Every row gives one point. To make a cloud, some directions were put in groups of two or more. Within a group, all points are equally far from the middle, so they leave a hole (a ring in 2 directions, a hollow ball in 3). The other directions are filled evenly. Then the cloud was stretched, turned, moved and blurred a little. Count the holes, and give their numbers of directions, smallest first.

Cloud (20 x 3):
[[ 31 -31 -19]
 [ 25  13  15]
 [ 55 -20  27]
 [  5   7 -12]
 [ 37   2 -12]
 [  7  23   3]
 [ 45  16  -5]
 [ 13  14  25]
 [ -1 -34 -25]
 [ 60  49 -24]
 [-18  -8 -26]
 [ -5  52   2]
 [ 21  15 -32]
 [ 51  37  30]
 [ 17 -12  27]
 [ 32  53  -9]
 [-18 -22 -36]
 [  2  32 -44]
 [ 48  17  25]
 [ 60  32 -13]]
Holes: 0

Cloud (32 x 4):
[[  5  13 -29 -28]
 [ 23  31   2  50]
 [ 45   0   1  40]
 [-30  -3 -31  37]
 [-10 -17 -41  31]
 [-46  21 -19  18]
 [ 28  41  23 -15]
 [ 16  60   6   4]
 [ 29  -7  18  48]
 [-16  26  37  23]
 [ 25 -12  35 -13]
 [-28  18  31  23]
 [ -7 -11 -43  34]
 [ 20  33  10  50]
 [ 27 -28  27  15]
 [ -1 -37  16 -10]
 [-24  34 -37  29]
 [ 41 -16  24  12]
 [-45  18   2 -13]
 [ 34 -23  26  18]
 [-25  14  34 -16]
 [ 24  33  -4  51]
 [-15 -13  19  45]
 [ 12  -8 -46  26]
 [ 25  -3 -36  -8]
 [-23  47 -30   2]
 [ 14  50   5  37]
 [-24  29 -38  32]
 [ 51  -6   8  20]
 [-17 -34  -2  33]
 [-14  16  40 -16]
 [-15  47 -26  -8]]
Holes: 2 (2, 2)

Cloud (28 x 4):
[[  8 -34  21   0]
 [-32  -2  -7 -15]
 [-10   0 -16  11]
 [ 12  18 -23   2]
 [ 36 -18  15   6]
 [ 15 -39 -18  -9]
 [ 17   8  30   8]
 [ 35  15   7  21]
 [-13  -7  -9 -30]
 [-20  22  12 -22]
 [ 13 -43 -12   5]
 [ 40 -11   3  21]
 [-23  -4  -5 -21]
 [  0  17 -15  13]
 [ 22   5  20  36]
 [ 30   4  19 -14]
 [ -6 -60  17  -4]
 [ 10   0 -16  -9]
 [ 34   4   4  14]
 [ 18  26  13 -10]
 [ 11 -50   3  -1]
 [ -7 -30 -29   6]
 [ 14 -17   2  20]
 [ -6 -29  -6  30]
 [  5  25 -10  -4]
 [-22 -20  -6 -28]
 [-49  -2 -13 -25]
 [ 36 -44  -6  19]]
Holes: 0

Cloud (51 x 6):
[[ 20  -4  13 -38  -5 -10]
 [ -8 -26   3  10 -53   9]
 [ 13  34  11 -11 -49  12]
 [ -3  27 -12  -9  12 -46]
 [ 45 -11 -40 -35 -11 -21]
 [ 20   4  16  -3 -17  26]
 [-26 -43  -3  -4   8 -21]
 [-26  43  22 -13  -6   2]
 [-34  13 -15  31   4 -10]
 [ -7   1  29  12   3  30]
 [ -1  -3  12 -28 -43   5]
 [  9 -16 -38  22 -18 -14]
 [  5  51 -21   7  -1 -18]
 [ -9  31   3 -53 -21  28]
 [-18  17  19  24  18 -29]
 [-19   1 -14   2  36  37]
 [ 28  28 -36 -10  -1   1]
 [-45   6  17  -8  25  -6]
 [ -9 -10 -14  27  -2   8]
 [-16   1  23 -16 -39  12]
 [ 35  -1  17   8  11  21]
 [ 28  -4 -19 -42   8  21]
 [  9  37 -34 -12  36   0]
 [ 17  12   8 -16 -50  -9]
 [ -3  34  28 -23 -17  41]
 [ 13 -13  14  39  34 -15]
 [-32  40 -11  14  32   2]
 [  8  55   7 -11   1  -8]
 [ 14   9  -9  29  32  23]
 [-27  28   0 -49 -28   5]
 [ -4  18 -40 -45 -38 -10]
 [-19  -2   2   1 -12 -58]
 [ -4  11  25  48  12 -32]
 [-19  26   5 -25 -11 -23]
 [ 51  32 -29  35  33 -29]
 [  0   1  28  21 -12  23]
 [-12 -30   0  35 -24 -18]
 [  4  11  31  19  -5  38]
 [ -9  -2 -13  13  50  10]
 [  4  39  27  37   6 -37]
 [-11 -39 -39 -16  20 -11]
 [  9  22  24 -27  -6  14]
 [  9  -7 -31 -39 -30  22]
 [-13  37  -4  -5  11 -31]
 [  6 -20   9 -12   5  19]
 [-60 -11 -18  -9 -13 -32]
 [ 49  18 -18 -24 -12 -18]
 [-33   5  15   7  13 -23]
 [  1  22 -25   0  36  39]
 [ 12  -8  13  -9 -50  -3]
 [-11 -14  12 -23 -38 -35]]
Holes: 1 (3)

Cloud (52 x 6):
[[-16  10  33   4 -26  -8]
 [ 21  -1   2  22 -25   5]
 [-20   1  -4 -15 -27 -32]
 [  1 -53  16  15 -26   7]
 [ -5   5  -5  25 -28 -23]
 [-24 -57 -23  13 -10 -12]
 [-29  -9 -12 -41 -27   6]
 [ -7  31  36 -19   8  11]
 [  9  44  12 -46  17 -16]
 [ 22  31  34  12   6 -23]
 [-22 -34  -8  50  17   0]
 [ 18  19  32 -14  16   4]
 [ 23  15  21   3 -20  21]
 [-19   7  16  27  32   7]
 [ 16   0 -24   2  11 -31]
 [-25  32  20  10  34  -8]
 [  3  32 -21 -43 -20  44]
 [  2 -27 -34 -16 -31  31]
 [  5  -9   5 -42  -5 -22]
 [-24  -7 -25 -32 -21 -12]
 [  0  23  24 -24  -4 -41]
 [-33 -51 -15  10  -9  29]
 [ -2  13  23 -35 -14 -25]
 [-11 -45 -14 -13 -38   1]
 [ 17 -11 -27 -47 -26   6]
 [ 25  11 -24 -46 -37  28]
 [-19 -35   2  38  36 -23]
 [-11  -6  -4 -11 -41  44]
 [-31   6  27  47   3 -27]
 [-28 -34  33  50   6 -23]
 [  1  43  15  28  20 -16]
 [-22   1 -10 -34 -34 -10]
 [ 41  -1   9 -11  -6   2]
 [-47 -36  -5  45  -5 -10]
 [-11  25  20   6  18 -60]
 [-10 -54 -14  43   0  -6]
 [ -1  43  15   8  11 -55]
 [ -2 -37  -4 -38 -13   6]
 [  8  11 -23 -35  14 -19]
 [-36 -58 -10  25 -14  16]
 [-15  36  20 -46 -13  -2]
 [ 12  18  18 -48   8   9]
 [  6 -31 -17  22  16 -30]
 [-16  27   0 -51  10  15]
 [-11  -3  21  17 -36   4]
 [ 15   2 -29 -13 -30 -12]
 [ 13  -2  25   0  29 -15]
 [ -3   4   9  13 -40   6]
 [  0  -6  -2  -5 -20  51]
 [ -1  51 -16  -4   9 -33]
 [ -4  -7   1 -27  -1  47]
 [-38  19  -3  25  31 -21]]
Holes: 1 (6)

Cloud (87 x 8):
[[ 21   6 -50   5 -21  18 -23  15]
 [ 28 -16 -14  18 -38  10  -9  28]
 [-28  20  -3   5  22 -28 -54   1]
 [  0  21  -7   0 -32 -23 -37  34]
 [ 29  29 -36   8  23 -11  10  -8]
 [ 18 -15  -5  -8 -52   8  -8  15]
 [ 36  -1  -6   9 -13  12  29  -3]
 [-17  26  10  11  -7  29   3 -18]
 [-34 -17  -2 -12  -1 -12 -47  27]
 [ -5   1  29  12  26 -11 -38  16]
 [-29  42  13   7   2  -1 -15  21]
 [-22 -11  -3 -14  10  -2  29 -34]
 [-24 -11  -8  37   1   0 -26  28]
 [ 35  -8 -20   7 -29  27  -8  18]
 [-34 -28   4 -17   0 -17 -45   6]
 [-19   0  32  37  -7   4   6  -2]
 [  4  19 -12  44   5  -5  20  36]
 [  3  25  14 -31   5 -27   4 -42]
 [ 13  16   3  39  -8  12   9  36]
 [-34  32  51  12  -8 -25   5 -10]
 [-35   5  -5  31 -23  12 -19  15]
 [-24  18 -12  36  12 -12 -35  18]
 [-29  -7  20  -4  14 -24 -50  22]
 [ 18 -20 -26 -15  -5 -16   7 -23]
 [ 16 -13 -21 -10  29  26   0  -8]
 [-22   2   3  -5 -18  18  17  40]
 [  4  19  20   4 -19  -8 -20  39]
 [-30  -7  14  -4  -9 -48 -24  -4]
 [-30   0  19  40 -13  -9  20   0]
 [  8  -5 -14 -20   7 -46 -13   1]
 [-40 -10  11  -3   1 -38   8  -7]
 [ 19  10  -1 -29  34 -19   3   1]
 [  1   6  -3  29 -40   0  33  27]
 [-10  37   4 -20  -9 -12 -34 -47]
 [ 21  13   3  43 -12   0  13  33]
 [-51  18   9 -23  -6 -15   6 -19]
 [-10  23 -17   1   5   2 -60  -9]
 [ 30  18 -18  15  18  -2  34  -2]
 [ -5  14 -35  -5 -29  -9  24   4]
 [-20  39  10   4  34  -7   4   5]
 [-23  26  32  32 -11   6  12 -12]
 [  2 -13  10 -12   6 -13 -44  35]
 [-35  47  31   6   1  -6   3 -22]
 [-12  -1 -28  36   3  -1 -22  38]
 [ 15   7 -30  45  -9 -21 -19  37]
 [ 12  -4 -19 -40  -4  22  13   5]
 [ 17 -29  -3 -18 -23 -17 -12  -4]
 [ 25 -31 -26   3 -17 -15 -15  18]
 [ -1 -14  18 -10  -1  -6 -27  40]
 [ 40  11 -14   5  14 -30 -37   2]
 [-20  28  11 -22 -12 -25  30 -22]
 [-28  24   7 -41  11   0 -24 -30]
 [  7  13  10   7 -22 -45 -45   5]
 [-11  26 -12 -23 -14   4  12  21]
 [ 28   5   4  25  -3  15 -21  26]
 [ 12 -22 -37 -29   5  26 -15   4]
 [-24 -29   1  22  20  -2   5  29]
 [-21  11   8  -8  47 -31 -32 -14]
 [ 12  16 -12   1   5 -15  -8 -48]
 [  3  26  13 -29  12  19 -22  -8]
 [ 26   8 -28  11  42 -21 -28   8]
 [-20  24  -2  24  30   3  14   2]
 [ -1 -18  23  -1 -17 -24  21   9]
 [  3 -27   1  22  -4  17  -6  41]
 [  8  -1 -54   6   4   7 -26  16]
 [ 18  30 -28  28 -23 -32 -42   3]
 [  9  22 -35  41 -19  -9 -21  35]
 [  0  30  20 -25  -9  -6 -24 -49]
 [-39 -20   2 -17  24 -21   6 -12]
 [  6   7  -3  -6 -21 -15 -48  37]
 [ 25  11  -6 -42   5  -1  -9  -4]
 [-49  11  17  -7  -9 -28  19  -9]
 [-44   4  35 -19 -16  16  14   0]
 [-11 -11  33 -29   8 -26  -1 -30]
 [ 11 -22 -24 -20 -26  14 -33  30]
 [ 26  33 -21 -10 -20 -12 -49   4]
 [-35   2  52  -7   8  -7  -4   7]
 [ -1  32 -13   2 -24 -44 -41   6]
 [-14  26  37  11  15  11  -1   1]
 [ -2  13  33  24  -1  -4  17 -26]
 [ 29  10 -11 -12  36 -25 -28   3]
 [-44   1  21   0 -32 -28 -30   6]
 [ 17 -17 -43  -2 -26  11 -30  28]
 [ -7 -13  10  27  34  -9 -15   2]
 [-28  11  15  32 -26  -2  34  -7]
 [ 17   5  14  27   9  10 -19  27]
 [-10  35 -18  16 -21 -16 -27 -32]]
Holes: 3 (2, 2, 4)

Cloud (84 x 8):
[[ -4  -2  -9   0 -24  16 -33   2]
 [  9   1 -24 -17   8   7  22  57]
 [ 16  30  16 -10 -17  13  11  -3]
 [ 22   0 -13   7  52  -7  15  19]
 [  5 -18  33  11  26   1  -2  10]
 [-10  13  29   9  -3   9  30  29]
 [-31  -9  23   1   9 -50   4  -9]
 [-29  13 -27   6 -15 -22  12 -49]
 [ 19  -6  -9  39 -34  16  28  28]
 [ 13  -6   6  -2  41   0  -7  -6]
 [ 11  18  -4 -29  19 -44  -8 -17]
 [-12 -16  13  10 -35 -33   5  -7]
 [-31  36 -17  -9   6   9  -4   3]
 [ -4 -37 -19   9 -18   9  27 -22]
 [-27  32   2 -23  -5 -20  17 -37]
 [-14 -40 -19  -6  40  -2  17  23]
 [-16 -16 -34  39  -5  23  22 -15]
 [ 11 -12  21  34  22 -10 -10  11]
 [  8   8  -2   3   4 -47  36  20]
 [ 13  18 -26   0  -8 -43  13 -30]
 [ -1  -1  -4  -5  14 -41 -39 -12]
 [-11  -8 -47 -19  -8  11  25 -13]
 [-37  -9 -31 -13  36  -1  -7  -6]
 [ 14  -5 -44   5   8  23  26 -18]
 [ 20  28 -23 -16 -14 -29  21  17]
 [ -9   0  16 -20   3   6  -7  42]
 [ 41  -8 -14   9 -28 -10 -15  -6]
 [ 14  -9 -12 -26 -12 -37   1  23]
 [ -5  33  16 -21  19 -34   3 -22]
 [-11  -6  -1  -2  56 -34  23   7]
 [-27  24 -19  23   7   8  18  13]
 [ 18 -11 -24  11 -32 -27  14 -27]
 [-22  15 -60  -6  -6 -23  16  -2]
 [-10  22 -22 -14   1 -44   0 -46]
 [ 24 -12 -26  49 -32  18   3  24]
 [ 16 -27  11  33  -5 -14  32  33]
 [ 22   2  23  26  -5  -6   8  46]
 [ 15   3   9  -1 -42  -7  -3 -28]
 [-19  33  -2 -22  -4  13  24   9]
 [ -1 -30 -20  39  -4  -9  41  25]
 [ -7  20 -28 -26  34 -35 -19 -21]
 [ 14   5 -32  16  12 -12  27 -28]
 [ 37  -8  12  13 -23  12 -16  20]
 [ 17 -21 -12   8  27 -15  46  29]
 [-23  32 -34  -9  -8 -26 -19 -36]
 [ -4  27  -3   6 -20 -20   9 -45]
 [ 29 -20  11  33 -10   7  -7 -12]
 [  4 -30 -15  22  -8  49  15   6]
 [ 19   7 -21  -8 -32  28  -7  -8]
 [-39   5 -45   0  16 -17   2  24]
 [  8   0 -51 -18  22 -42 -12  -5]
 [-16   6  -2 -15  37 -59   9 -15]
 [ 13  13 -12   0 -19  36  -7 -15]
 [-19  26 -32  -7 -15 -37  18 -37]
 [-19   6  35  -3  -7  16  11  17]
 [-18  -8 -22   9  -3   5  54   4]
 [ 10 -12 -30  -1 -30   1 -16 -34]
 [  9   4   7 -13 -14  -9  46  -1]
 [-39  -5 -23  12 -30 -11  10 -27]
 [-14 -36  -6  40 -16  25  16   3]
 [-28 -24 -15  -3  29 -18  37 -10]
 [  3  17  22 -24 -12 -14 -24   7]
 [ -2  42 -14 -22  -9 -36   1 -29]
 [ 44  -2  -9   7 -19   9   0  43]
 [  7  14  -6  24   3  32   4  38]
 [-13 -22 -39 -15  27 -10 -16 -17]
 [ 25  19  20 -14  12 -20   8  38]
 [ 14   7 -10 -23  23 -32   7  53]
 [ -9  24   4  33   5 -24 -13   3]
 [ -7 -48  -9  28  29  -8  19  17]
 [ 25 -36 -50  31 -16   6  -8  11]
 [ -1   8   2  33 -27   9 -26  -7]
 [  1 -19 -21   6  38 -23  41   3]
 [  6  -2 -37 -33  15 -25 -20  -8]
 [-28  15 -22 -30 -11 -19  34  -7]
 [-16 -13  26  12  18 -48   0  10]
 [-51  28  -5  -8   5 -11   4  -8]
 [ 15  11 -44   3 -18 -38  18  13]
 [  2 -17 -27 -22 -26  -3 -12   3]
 [ 40   5   1  21  -6  12  29   9]
 [  9 -16 -14   0 -26 -39 -15 -22]
 [ 36  14 -18  13  29   2  -1  12]
 [ 34  -8 -36 -16  21   7   8   5]
 [ 17  10 -25  35  -2   1  -1 -28]]
Holes: 1 (8)

Cloud (88 x 9):
[[  3  26 -16  15 -14  -4   2 -35  32]
 [  1  -1 -40   4 -36 -14  20 -36 -11]
 [  0  26 -19 -10 -33  -9 -35 -35  -1]
 [  1  -2 -20  38 -35  -2 -17  -8   4]
 [ 27  -5  14  13 -32 -37   5 -36  -3]
 [  2  27   3  16 -31   9  -3 -10  -9]
 [-35  -4  20  19 -10 -15 -12  18   8]
 [-25   5 -21   6 -34 -20  51  12   0]
 [-41  -4 -45  -9 -28 -19  -9 -13 -18]
 [ 28  13  19 -18 -18 -32  16  10 -19]
 [-16 -13  18  -4 -35 -40  21   4  12]
 [ 29  12  -5 -21   0 -37   1  20   3]
 [-30  13   3  17 -32 -16 -23   2  13]
 [-41  -1 -33 -28 -26 -29  50  -3  -5]
 [-25 -11   6  30  -6 -16 -14 -19 -10]
 [ -4  11   6 -35   4   8  16   1   4]
 [ 11 -17 -15   0 -14  -9  22 -40  -7]
 [-42   3  -5 -22 -51 -27  33  -7 -19]
 [-44   0 -17   2 -47 -32  17 -11 -13]
 [ 33  19  19 -17 -15  -9 -25   8 -13]
 [-11  31  -7  31 -14   6   5   7   3]
 [ 12 -17 -20  -8   0 -26 -15  -9  -7]
 [ -8  -6 -20  -8 -37  20  12  10  12]
 [ -2   7  12   7  -7   1 -47  -9   8]
 [-24 -30 -30 -14 -47   4  25   3  12]
 [  0  15   6 -13 -12  -7  21  26 -32]
 [-30   0  -2  21 -11 -23 -17 -22   0]
 [-39  -9 -13 -36 -44 -32 -13  -1 -20]
 [ 20  -5  33 -10 -46  -7  -4  17  -2]
 [-16   8 -14 -36  -6 -24  11  19   0]
 [-35  -7 -22   4 -33  32  18  -5   0]
 [  6 -35 -49  12 -25   4  -9 -27  21]
 [-42   4  -4  -6 -11   7 -18  10  12]
 [  0  33  -5  12  29 -18  11   8 -26]
 [-20  -2  14   3 -35  -9  29 -38  25]
 [ -4  27  28  -2 -13  -8  -1 -39  18]
 [-17   3  27  -1   5 -30  27   9  12]
 [ -2  24  -3 -12  -1 -24  45  -5  13]
 [-13  16 -12 -10 -48  -8  28   3  22]
 [-52 -31 -22   4 -32  -7  31  -3   5]
 [ 14  -2   5  48  -1 -25  11 -17   8]
 [  1 -31  14  21 -18 -10  31   8  19]
 [  6  12  37 -20 -11 -31  20  13  10]
 [-24  -4 -18 -15 -29 -19  51  20  -9]
 [ -2  12  -6  39  19 -21   9 -11 -21]
 [ 26  -4  10   5  -1  -4 -18 -29   9]
 [-17 -25 -13   3 -29 -11  17  32  -9]
 [ 12  11  13   8  26 -13 -18   9   5]
 [ -9  -7  41  -8   4 -17   1 -20 -13]
 [-10  31  32   5 -22   8 -23  16  -1]
 [-11   9 -27 -21 -57   8 -14  -7   1]
 [ -4  42   2  -1 -33  -8 -20 -13  23]
 [ 13 -18 -37  15 -39  14  -2 -14   3]
 [ 24  31  29 -13 -14 -27  15  -8   9]
 [  2 -13  -4  17   2  11  -3  25 -14]
 [-25  -1  26 -17  -9  24  -4  -9  -6]
 [-26 -14 -27  24  -8  19  -2   7  -1]
 [ 19  -9  19  22 -15   9  18 -20  22]
 [  2  -6  -8   7   2  11   0 -20 -16]
 [-15   5 -27   6 -16  -1 -27  -5  27]
 [-42 -27 -49   2 -29 -20  14  -1  -8]
 [ 35  10  -8  37  -3 -17  23 -14 -10]
 [-10 -18 -60  22 -46  -3  10 -15  14]
 [-53  22  -4  -1 -32   4  27   8   2]
 [  8  -1  -9 -11 -18   1 -23 -23 -18]
 [-34  -5  -2 -26 -20  12 -22  -1  18]
 [-20  43  16  -7 -16 -24   7   0   8]
 [-19 -21 -26   6 -12 -37 -13  12 -17]
 [-34   4  22  -4 -48   7  31 -21   7]
 [-42  10 -19   0 -29   6 -21  12 -16]
 [ 17   7   7 -38 -29  -1  -5   7   2]
 [ -2  -5 -31   6 -17  21 -15  -3  31]
 [ -2 -18  32 -20 -36   1  -3   1  21]
 [-56  10 -19 -12 -42 -20  -7   7  -9]
 [  2  -6 -15 -39 -41 -33  -1 -33  -9]
 [-34  23 -21 -43 -20 -15  34   5  -9]
 [ 11 -10   2  15 -54 -32   1 -24 -18]
 [ 14  10  16 -40 -38 -14 -12   9 -12]
 [ -3  -1 -39  14 -39 -21  35 -38  10]
 [  0  18 -24 -23  -1 -27  -6 -13  17]
 [-22  14 -28 -37 -26 -19  -2  -3 -25]
 [ 20  -6 -23   0 -41 -33   3  20 -15]
 [-11  36   0 -22 -13  18   1  -4  -3]
 [ -7   2  14 -30 -24 -33 -41  22  -3]
 [  1  -6  35  28  -1 -21   4 -20  -1]
 [-16  -5 -41  16 -38  -4  24 -43  -5]
 [-29  -6  12  -3  -9   8 -19 -38   3]
 [-11 -10 -46 -20 -30 -24  29  -4 -20]]
Holes: 1 (6)
